Rows are points. The ring and each string are closed loops that go straight from each point to the next, and from the last back to the first. Before rounding, they use only three directions, however many columns there are. Count how often each string passes through the ring. Passing back the other way cancels.

Ring, 9 rows:
[[-2.9 -2.7 -1.0 -3.3]
 [ 0.0 -5.6  0.4 -1.0]
 [ 2.2 -5.1  1.2  0.0]
 [ 4.1 -1.3  1.5 -0.1]
 [ 4.7  2.0  1.1 -0.5]
 [ 4.3  3.1  0.0 -0.4]
 [ 2.8  1.9 -1.3 -0.2]
 [-0.2  0.4 -2.1 -1.4]
 [-2.7 -0.8 -1.9 -3.2]]
String:
[[ 2.8  0.6  0.6 -1.1]
 [ 4.3  4.9  1.1 -1.9]
 [ 6.0  7.0  0.7 -1.0]
 [ 5.4  3.0 -0.3  0.8]
 [ 3.9 -0.6 -0.7  1.2]
 [ 1.7  0.7 -0.4 -1.3]
 [ 2.3  4.4 -0.4 -2.2]
 [ 4.5  5.6 -0.2 -1.0]
 [ 5.9  3.9  0.4  0.3]
 [ 5.1  0.7  0.7  0.6]
 [ 3.9 -2.0  0.5  0.8]
 [ 5.6 -3.1  2.1  1.3]
 [ 4.7 -5.6  2.6  1.1]
 [ 1.8 -3.3  1.6 -1.3]
 [ 1.1 -2.3  0.5 -1.4]
 [ 1.5 -3.0  0.1 -0.5]
 [ 2.5 -8.0  1.1  1.4]
 [ 3.5 -8.4  1.9  1.7]
 [ 3.7 -3.7  2.1 -0.1]
 [ 2.4  0.5  1.0 -1.7]]
Times through: 0

Ring, 9 rows:
[[ 1.3  5.0  0.9  0.6 -4.3 -0.5 -2.5  5.9 -0.5]
 [ 0.4  3.6  1.1 -1.0 -2.4 -0.4 -0.8  3.7  0.1]
 [ 0.3 -0.9  1.2 -3.0  0.1  0.5  2.0 -0.2  0.3]
 [ 1.4 -5.0  1.2 -3.8  1.0  1.6  3.9 -2.7 -0.2]
 [ 2.3 -7.4  1.0 -3.4  1.2  2.0  3.9 -3.8 -0.2]
 [ 1.5 -5.1  0.5 -1.9  0.9  0.7  1.4 -2.3  1.2]
 [ 0.9 -0.7  0.3  0.0 -0.8 -0.6 -1.6  1.2  1.7]
 [ 1.4  2.3  0.3  1.2 -2.9 -0.8 -3.2  4.0  1.0]
 [ 2.0  4.8  0.6  1.8 -5.0 -0.6 -3.7  6.4 -0.4]]
String (25 x 9):
[[ 2.1  0.9  0.7  0.1 -3.0  0.3 -1.2  3.1 -0.4]
 [-1.5  3.9  0.5 -0.5 -0.5 -2.0 -2.5  2.9  2.9]
 [-0.7  7.9  0.5  1.3 -3.6 -2.2 -4.7  6.9  1.7]
 [ 0.8  9.1  0.8  2.0 -5.9 -1.5 -4.8  8.9 -0.3]
 [-2.7  7.7  0.7 -0.4 -1.1 -2.9 -3.5  5.0  3.2]
 [ 0.2  7.2  1.1  0.0 -4.2 -0.9 -2.4  6.6 -0.3]
 [ 3.7  2.4  1.5 -0.3 -5.7  1.8  0.2  5.2 -3.6]
 [ 4.1 -1.5  1.2 -0.7 -4.1  2.2  1.2  2.4 -3.0]
 [ 3.7 -1.9  1.3 -1.3 -3.4  2.2  1.7  1.7 -2.7]
 [-0.7  0.0  0.9 -2.5  0.7 -0.5  0.8  0.0  1.7]
 [-2.1 -1.6  1.1 -4.5  3.2 -0.5  2.7 -2.6  2.7]
 [-1.9 -1.0  0.8 -3.3  2.6 -0.9  1.3 -1.7  3.1]
 [ 2.6 -3.9  1.1 -2.2 -1.1  1.8  2.4 -0.7 -1.1]
 [ 5.4 -8.2  1.3 -2.6 -2.0  3.9  4.7 -2.2 -3.6]
 [ 4.5 -5.5  1.1 -1.6 -2.4  2.9  2.7 -0.5 -2.7]
 [ 1.4 -2.5  0.8 -1.8 -0.4  0.7  1.0 -0.3  0.3]
 [-2.5 -2.5  0.5 -3.3  4.1 -1.5  0.9 -3.2  4.6]
 [ 1.1 -7.8  0.5 -3.0  2.9  0.9  2.7 -4.8  2.0]
 [ 4.3 -7.2  0.6 -1.1 -1.2  2.4  2.0 -1.8 -1.3]
 [ 2.6 -2.4  0.7 -0.8 -1.9  1.1  0.4  0.8 -0.6]
 [-0.8  0.0  0.3 -1.1  0.9 -1.3 -1.2  0.3  3.1]
 [ 0.9 -0.2  0.6 -0.7 -1.0 -0.2 -0.8  1.3  1.1]
 [ 1.3  0.3  0.6 -0.2 -1.7 -0.2 -1.3  2.1  0.8]
 [-1.9  3.0  0.3 -0.7  0.5 -2.2 -2.5  1.9  3.7]
 [-0.5  2.2  0.5 -0.5 -0.7 -1.3 -1.9  2.3  2.2]]
Times through: 2
String, 26 rows:
[[  1.2  -2.4   1.0  -2.4  -0.3   0.9   1.8  -0.5   0.1]
 [ -1.9  -1.1   0.8  -3.2   2.6  -1.0   1.1  -1.7   3.2]
 [ -0.4  -5.7   1.0  -4.6   3.4   0.7   4.0  -4.6   1.8]
 [ -0.9  -2.3   0.7  -3.0   2.1  -0.4   1.4  -2.0   2.5]
 [  3.4  -5.5   1.0  -2.1  -1.1   2.2   2.7  -1.3  -1.5]
 [  5.8 -10.3   1.1  -2.5  -1.3   4.1   4.8  -3.5  -3.3]
 [  3.2 -10.8   0.7  -3.3   2.0   2.5   4.4  -5.7  -0.1]
 [ -1.7  -5.1   0.2  -3.1   4.6  -1.1   1.2  -4.6   4.6]
 [  1.2  -5.6   0.3  -1.6   1.5   0.3   0.8  -2.7   2.1]
 [  4.2  -4.4   0.6  -0.1  -2.6   1.8   0.5   0.5  -1.4]
 [  2.9  -2.0   0.6  -0.2  -2.4   1.0  -0.3   1.4  -0.7]
 [ -1.5   1.3   0.4  -1.3   0.9  -1.6  -1.3   0.8   3.3]
 [ -0.4   3.4   0.0   1.3  -1.5  -2.1  -4.2   3.7   3.0]
 [  2.8   3.8   0.2   3.0  -5.4  -0.6  -4.7   6.5  -0.3]
 [  5.9   2.2   0.6   3.2  -8.1   1.6  -3.3   7.4  -3.7]
 [  2.4   0.7   0.8   0.2  -3.3   0.5  -1.1   3.2  -0.7]
 [  4.5   2.8   0.8   2.1  -6.9   1.2  -2.5   6.6  -3.0]
 [  5.2   4.5   1.0   2.8  -8.5   1.4  -3.1   8.5  -4.0]
 [  3.4   1.2   1.0   0.4  -4.7   1.2  -0.9   4.3  -2.1]
 [ -1.4   2.7   0.6  -1.3   0.0  -1.6  -1.4   1.9   2.6]
 [ -2.0   5.3   0.8  -1.1  -0.6  -2.0  -2.1   3.5   2.6]
 [ -1.9   6.5   1.1  -1.4  -1.5  -1.7  -1.6   4.4   1.7]
 [ -3.7   4.2   0.8  -2.6   2.0  -2.6  -1.0   1.1   4.3]
 [ -3.0   2.9   1.1  -3.5   1.8  -1.6   0.7   0.4   3.0]
 [ -0.4  -0.9   1.5  -4.2   0.9   0.6   3.2  -1.0   0.4]
 [  4.2  -4.7   1.5  -2.5  -2.5   3.1   3.8  -0.3  -3.3]]
Times through: 2
